Every row gives one point. Two turns around zero, p and q, are shown by what they do to some points. Where does a point land after both, in the order given? Backwards means that the second turn is done in reverse. Each puzzle has new turns, and all numbers are rounded.
In the rows, 100 means zero.

Turn p:
155 120 77 -> 149 120 66
128 85 54 -> 130 74 60
48 108 119 -> 48 104 120
69 87 150 -> 74 101 154
Turn q:
32 146 107 -> 55 143 46
144 113 106 -> 134 116 128
80 66 114 -> 68 75 109
144 76 73 -> 144 68 118
Where do these land?
q, then p: 77 25 131 -> 60 51 156
q, then p: 120 133 122 -> 102 144 99
q, then p: 101 118 99 -> 102 113 88
p, then q: 112 73 113 -> 97 94 132
q, then p backwards: 141 161 61 -> 178 128 96
q, then p: 49 90 74 -> 79 57 67

Turn p:
131 103 55 55 -> 115 137 53 65
60 148 87 160 -> 68 136 142 160
107 64 142 68 -> 123 52 103 64
91 54 90 104 -> 66 76 87 81
89 54 109 41 -> 103 75 98 28
102 123 106 156 -> 90 101 110 159
119 155 110 117 -> 134 125 108 143
Turn q:
91 108 25 97 -> 123 58 50 69
55 117 160 138 -> 36 129 96 149
131 65 128 143 -> 126 107 125 159
87 97 86 52 -> 90 82 113 54
136 113 103 70 -> 124 125 116 70
Where do these land?
p, then q: 68 57 125 87 -> 76 77 150 92
q, then p: 73 95 124 157 -> 51 104 115 144
p, then q: 112 43 105 108 -> 98 43 114 95
p, then q: 139 176 65 61 -> 148 164 50 68
q, then p backwards: 131 141 105 62 -> 87 119 74 46
p, then q: 76 89 77 125 -> 62 90 85 107

Turn p:
107 76 93 103 98 97 87 84 -> 100 78 104 110 89 105 89 84
110 123 74 90 77 106 99 126 -> 122 108 79 70 91 88 88 120
86 116 114 78 112 97 82 118 -> 107 112 107 84 137 107 94 102
80 129 74 96 115 100 122 100 -> 87 124 60 101 112 88 103 105
106 107 120 128 84 86 115 92 -> 92 121 123 114 74 95 106 108
99 87 94 68 121 108 87 120 -> 111 78 93 80 133 99 104 89
80 76 92 92 95 78 83 102 -> 83 88 109 87 106 96 74 77
106 107 121 121 71 123 120 101 -> 94 108 113 96 69 112 121 130
110 98 114 112 104 123 77 114 -> 113 81 116 104 110 110 99 127
102 92 88 87 108 92 100 69 -> 100 97 85 114 96 110 97 70
114 88 117 126 116 90 127 73 -> 88 103 113 140 82 92 126 87
Turn q:
176 105 104 109 112 85 93 101 -> 150 122 53 96 123 82 83 99
87 88 94 108 112 121 91 103 -> 85 105 105 110 113 123 103 104
87 91 95 99 64 113 86 124 -> 95 85 94 105 70 126 105 125
99 128 105 95 109 121 102 87 -> 95 124 105 80 101 101 120 89
90 87 106 58 85 118 104 90 -> 111 73 122 73 96 122 113 97
99 81 110 114 89 110 106 96 -> 111 95 107 123 98 110 111 101
83 101 99 104 105 66 95 86 -> 87 94 109 107 92 82 76 80
94 100 110 108 112 79 106 114 -> 97 105 110 109 102 80 84 111
85 118 79 106 110 87 118 99 -> 71 98 97 98 103 74 106 95
Where do these land?
q, then p: 54 81 105 131 93 91 108 100 -> 61 104 135 112 88 105 93 124
q, then p backwards: 72 114 109 101 90 82 92 89 -> 99 82 102 113 78 77 106 90
p, then q backwards: 97 108 105 105 89 87 111 91 -> 92 116 109 111 99 101 92 97
p, then q: 114 67 102 88 91 96 100 97 -> 124 80 112 106 100 109 104 83
p, then q backwards: 114 106 111 105 80 91 105 97 -> 94 112 124 101 89 101 95 99
q, then p: 105 86 109 94 155 109 94 93 -> 113 105 100 130 147 110 110 102
q, then p: 114 112 98 91 81 99 105 132 -> 111 96 97 67 96 77 96 101
p, then q backwards: 116 103 103 106 98 91 79 90 -> 103 83 120 105 97 90 91 95
p, then q: 111 113 47 91 91 111 110 104 -> 87 66 56 89 99 101 89 98
q, then p: 102 109 112 88 134 143 96 108 -> 111 118 84 96 137 106 134 114
